Rows are points. The last column is the point's height on a tilted bowl or saddle (a function of degree 2), plus a little noise. Along how many of its main directions does it bend up, bend down or stay straight?
In the rows, zero is written as 128.

Points, 11 rows:
[[144 151  98]
 [123 110 111]
 [136 126 101]
 [167 200 146]
 [148 166 104]
 [ 69  91 177]
 [141 216 153]
 [160 131 112]
 [ 97 186 134]
 [195  65 241]
 [168 135 117]]
Directions: 2 up, 0 down, 0 straight

Points (15 x 4):
[[147 110 175 117]
 [161 199 161 138]
 [164 173  78 178]
 [110 151 145 126]
 [163 168  73 179]
 [151 102  35 184]
 [112 101 100 137]
 [100 180  82 183]
 [129 143 188 101]
 [102 161 118 150]
 [109 173 158 126]
 [143  91  33 179]
 [ 35 150 130 208]
 [177 150  71 190]
 [156  84 135 143]]
Directions: 1 up, 0 down, 2 straight

Points (21 x 5):
[[ 94 104 155 115 133]
 [131 158 133 138 113]
 [125  45 107 110  86]
 [100 175  73 155  77]
 [121 150 105 129 118]
 [ 99  95 130  76 120]
 [ 83 148 179  80 120]
 [162  90 143 131  99]
 [ 78 136 130 160 116]
 [134 115 128 172 110]
 [208 159 170 140  15]
 [127 176  97   7  48]
 [123 105 161 115 125]
 [110 129 132  59 118]
 [ 84 145 150 232  42]
 [150 166  89 132  89]
 [ 75  49 166 110 101]
 [139  91 104 101 107]
 [109 114 105 110 126]
 [130 171 101 127 104]
 [111 161 169 104 118]]
Directions: 0 up, 4 down, 0 straight

Points:
[[119 205 162 145 109 100  69]
 [199 156 183 170 129 110  52]
 [129 120  93 161 113 144 132]
 [147 105 151  41  94  55  51]
 [ 58  61 148 115 127  74  66]
 [127  85 158 144 169 148 106]
 [126 112 117 153 101  72 102]
 [154 128 121 141 117 201 112]
 [194 149  70 119 129  78 102]
 [112 143 183 113 195 117  74]
 [153 105  99  84 141 141 132]
 [125  83 114  92  55 128  94]
 [134 143 165  65 142 175  82]
 [ 93 136 176 168 146 120 105]
 [172 196 147 169  82 128  56]
 [139  87 156  60  84 104  80]
 [ 88 135 116  97 249 174  56]
 [ 86 150 141 127 125 120 107]
 [197 120 123 143  75 118  81]
 [171 152 129 111 134 114 110]
 [110  98 174 119  80 178  79]
 [ 87 171 162 110 136  63  72]
 [ 59 120  95 122 185 143 100]
 [122  62 103 146 118 100 107]
 [124 119 115 134  76 127 109]
 [111 152 200 142 123  57  51]
 [119 136  91  90 132  73 107]
 [157 142 148 136 120 170 105]
 [139 122 138 112 147 102 114]
 [153 129 137  71  86 122  95]
 [ 71  76 141 198 110  74  90]
 [ 85 206 173 116 177 170  44]
 [133 103  62  99 148 144 132]
 [133 104 125 177 110 179 120]
 [142 140 142 152 160 103 117]
 [196  93 131 143 115 141 102]
 [163 151 133 143 193 132 114]
 [102  62  94 114 198 111  90]
 [164 172  75 105 152 103 119]
 [137 161 169 129 106 145  83]
 [ 96 184  83  99 136 168  95]
 [171 111 105 136 179 126 124]
 [ 77 141 164 160 214  93  91]]
Directions: 0 up, 5 down, 1 straight

Points (67 x 9):
[[168  56 125 122  70 117 114 153 112]
 [118 150 109  73 137 128 147 144 112]
 [123 128 150 132 100  20 125 106 190]
 [131  79 124 140 123 102 177 137 120]
 [148 107 200  74 121 227 174 114 138]
 [ 95  97 107 129 135 124 112  32  72]
 [120 157 131 128 153  92 120 129 142]
 [119 144 118 160 163 113 214  72  97]
 [ 68 112 113 132 147 152 118 100 130]
 [127 139 183  91 131 125 180 144 105]
 [111  69 103  98 117 152 161 124  91]
 [140 108  97  73 166  73 151 122 123]
 [177 119  96 164  79 102  85 131 141]
 [112 168 141 104  96 120 140 124 136]
 [ 87  79  82 121 154  69 145 133 124]
 [ 69  47 167 159  81  90 101 118  85]
 [199 110 112 130  84  98 143 101 184]
 [156 119  87 116 133  75   7 184  62]
 [151 193 109 107 109 135 115 126 114]
 [132 116 160  81 158 117 149 100 120]
 [173  89  82 181 117 101 112 118 152]
 [138 126 104 131 140 116 118 145 133]
 [198  95 128 138 100 124 135 125 152]
 [130 201 129 113  87 169 148 175  87]
 [112 112  85 148 180  82 180  50 110]
 [175 139  90 144 129 107 171 102 151]
 [151 177 113 127  30 168 178  84  86]
 [199 139 183 117 143 171  71 129 116]
 [160 161 144 134 131  34 100 143 180]
 [ 88 132 114 129 119 161 135 110 139]
 [155 173  76  73 158 122 144 137  94]
 [142 139 156 124 124 129 121 163 123]
 [111 171 115 161 141 133 126 130 139]
 [188  72 118 120 178 130 122 162 117]
 [131 105 119  54 113 197 173 113  97]
 [175 121  73 117 173  88 167 109 139]
 [ 81 163  99  98 222  70 137 178  69]
 [142 117 124  92 124 115 171 174  97]
 [124 147 133 103 126  69 209 149 119]
 [102 174  83 125 181 135 132  86 113]
 [125 157 115 198 165 212 103  99  62]
 [ 70 168 129  92 129 175 128 117 147]
 [ 86 101 113 124 152  76  79 116 121]
 [133 153 110 143 149 156  78 137 102]
 [ 50 107  95 127 108 155 119 135 160]
 [138 122 110  97 223 178 183  27   7]
 [132 123 123  69 117 175 165 130 108]
 [105 123 146  94 130 176 119 117 123]
 [160 158 175 145 119 116 144 121 125]
 [121 159 145 137 147 154  94 128 114]
 [128 143 161 165 183 124 137 154 107]
 [ 83 125 177  85 125 113 141  71  93]
 [187 193 145 160 128 159 106 130  76]
 [134 213  78 121 101  57 156 109 216]
 [ 88  99 143 109 217  92 125 104  67]
 [152  92 112 107 130 109 104  97 137]
 [119 166 124 166  87 160  85 159 106]
 [142  88  77  49 109 111 167 131  75]
 [120 131 135  70 138 137 151  46 110]
 [ 35 124 104  91  72 220 102 100 134]
 [125  97 132 120  92 124  99  72 107]
 [149 124  98 170 155 147 176 168  84]
 [134  80 161 135 160  95 123 150 128]
 [106  99 200 109 164 131  91 115  91]
 [ 92 112 122 154  91 119 156 152 146]
 [180 144 152 118  96 180 152 158  96]
 [107  83 125 130 150 193 143 141 124]]
Directions: 2 up, 5 down, 1 straight

Points:
[[ 96  92  90 134 149 118  87 144 120]
 [171 151 152 125 171  80 131  98 152]
 [ 86 115 119 126 104 167 165 148 128]
 [ 67  95 118 123 111 134 117  85 143]
 [134 154 124  92 162  99 119 122 135]
 [151 121  64 127 150 144 174  75 168]
 [156 154 151  99 152 108  97 114 135]
 [ 92  89 141 100 189 148 132 105 210]
 [ 99 111 159 108 135  80 147 127 172]
 [ 72 149 120 136 143 126 143  92 143]
 [135 128 151 126   7 151 125 121 229]
 [133  73 158 143 159 120 112 159 107]
 [ 95 119 114 124 100 111 125 112 114]
 [143 125 172 165 100 113 105 105 163]
 [118 116  53 124  71 154 164 198 135]
 [129 152  73 167 100 145 129 123 106]
 [ 40  93 159 110  96 177 111 165 157]
 [115  93 155 110 161  73 123  88 224]
 [124 118 113 134 152 122 120  98 129]
 [119 162 147 134 137 106  98 112 137]
 [ 97 161 135 124 145 146 151  61 165]
 [158 128 152  71 150 104  95 138 147]
 [ 92 139 111 122 102 190 123 143 127]
 [148 223 150 109 168 177 112 135 171]
 [ 75 138 122  82  70 181  92  94 158]
 [ 82 170  94  77 111 158 169 105 150]
 [160 136 114 142 165 120 148 159  83]
 [145  69 119 109 101 156 159 121 168]
 [148  99 166 128 137 126 102 146 108]
 [173 103  58 109 128 158 121 122 153]
 [123 115 144 154 141 169  92 148 115]
 [118  89 117 132  97 117 200 122 175]
 [ 90 181  69 134  72 160 141 163 111]
 [112 115 120 134 131 140 156 131 111]
 [104 105  50 135  98  70 106 157 103]
 [132 140 108 152  88 100 125  87 137]
 [129 106 151 134 114 144 114 120 117]
 [120 132  88 150  91 157 143 194 104]
 [132  66 156 133 149 155 126 124 135]
 [113  95 146  46 118 109 122 186 187]
 [187 152 129 109 100 107  77 165 124]
 [142 106 129 167  98 107 139 129 123]
 [139 102  85 160 165 111 104  85 172]
 [198 124 129 120 127 154 119 115 115]
 [157 116 125 126 134 134  86 138 105]
 [ 84 147  88  49 161 124 147 115 219]
 [118  67 102 151  94 151 126 209 112]
 [101 141 137 102  77 171 118 188 156]
 [ 98 118  89 129 142 147 145 102 129]
 [134 133  93  70 124 169  85 154 155]
 [126 135 169 160 101  50  96 136 176]
 [ 97 126 177 134 133 182 130  75 169]
 [162 151 163 136  66 151 139 117 168]
 [166 111 161  85 140  77 117 168 131]
 [228 145 170 125 104 205 148 140 183]
 [112 147  85 207 143 138  75  50 234]
 [ 61 138 109  72 131 144 165 149 180]
 [125 115 115 172  95 149 107 117 125]
 [152 151  89 127 171 223 114 166 185]
 [163 148 119  83  59  85 180 103 185]
 [147 156  93 193 172 151  64 134 177]
 [111 147 134 133 116 138 100 123 115]
 [140 189 169 130 107 112 132 114 153]
 [175  69 122  97 174 118 134  83 215]
 [184  71 165 137 140 124 135 121 147]
 [139 166 117 127  90 132  95 120 122]
 [112 111 149 159 114  94 149 114 142]
 [137  67 111  88 176  99 128  88 241]]
Directions: 5 up, 0 down, 3 straight

Points, 73 rows:
[[153 209  94 168 139  80  81 117  70]
 [148  93  92 177  98 124  69 135 125]
 [106  40 108 143  91  56 212 178 119]
 [163 136 170 140 110 102  33  92 104]
 [114 140 137 135 138 139 129 158 136]
 [102 100 135 198 109 113 165  93  89]
 [ 85 124 130 116 173  79 113 195 139]
 [ 90 147 166  86 167 106 103 143 100]
 [167 138  91 165 125 128 166  51  55]
 [191 154  85 151 123 167  89 102  78]
 [100 143  88 151 145 101 155 203 134]
 [131 155 119 138  86  88 141 166 135]
 [188 160  24  67  47 172 120 179  48]
 [122 172 149 145 169  89 150 139  93]
 [131 143 187 157 181  95 142 215  82]
 [134  51  84  91 130  44  46  63 121]
 [198 108 177  87 121 222 102 104  40]
 [ 89 112  44 151 144 145 164 211 141]
 [ 33 152  76 115 208 177 182 185 157]
 [151 119 168 138 197 106 104  64  89]
 [ 90  78 162 125 105  70 131 170 128]
 [142  54  99  80  90 156  93 116 118]
 [105 168 173 134  63  77 141 123 120]
 [110 154  88 156  68  71 135 180 148]
 [152 105 122 144  76 165 159 110  95]
 [ 72 129 133 121 146  75  90   9  35]
 [ 93  16 133 249 125 188 133 137   7]
 [176 140  81  61 203  76 210 101  52]
 [181  88 112 167 166 159 106  62  93]
 [120 134 142  98 116  97 171 131 125]
 [ 93 159 156 141 196  63 157 113  69]
 [162 173 110  85 104 120 125 169 106]
 [155 146 148 180 124 163 147 124 101]
 [139 118 171 105 109 135 124 161 115]
 [104 177  83 122 149 100 150  73  98]
 [128 134 135 148  72 134  86 145 131]
 [165 109 155  89 115 140  94 110 108]
 [130 103 141 177 161 161  30 161 139]
 [ 87 133  63  85 139  78 161 152 180]
 [118 103 159 104 118 142 132 111 117]
 [123 175  69 161 121 174 185 115  78]
 [152 123 182  78  59 175 169 154  60]
 [135 115 131 144 103 129 106  99 124]
 [163 148 198 165 159 143 152 114  88]
 [108  85 163 114 152 163  43 162 115]
 [187 122 203 211 143 152 175 143  67]
 [ 69 160 130 160 123 106 149 186 120]
 [118 120 201 137 109 130 115 180  96]
 [184 147 203 184 115  74 132 148  70]
 [143 149 157 179 154 175 140  97 106]
 [102 106 141  93  99 108 184 152 139]
 [145 195 116 167 101  75  94 133 100]
 [142  84 144 136 130 138 154  76  95]
 [135 128 163  89 148 143 119 148 116]
 [137 127  72 136  95 112 211 136 115]
 [ 90 143 229 136 196  86 120 143  40]
 [122  67 206 138 136 147 171 113  66]
 [156 139 139  81 167 115 147  73  78]
 [208 161 152  88  96  89  83 121  87]
 [119  87 120 133 127 126 112 168 155]
 [169 133  89 102  58 130 160 159 120]
 [200 175  91  74 148 174 132 168  55]
 [ 80 130 124 139 158 135  81 174 142]
 [135 100 153 163 115 152 114 139 123]
 [161 106 135  66 107  89 116 119 132]
 [158 135 148  86 208 112 130 164 117]
 [112 148  86 223 201 199  33 159 113]
 [156  98  90 148 168 110 166 136 134]
 [119  65 178 155 162 125 181 137  94]
 [ 83 126  97 158 141  52 137 121 132]
 [111 144 152 123 126 167 159  87 104]
 [188 111 175 138 192 115 157 122  99]
 [169 110 166 113 192 121 127 167 131]]
Directions: 1 up, 5 down, 2 straight
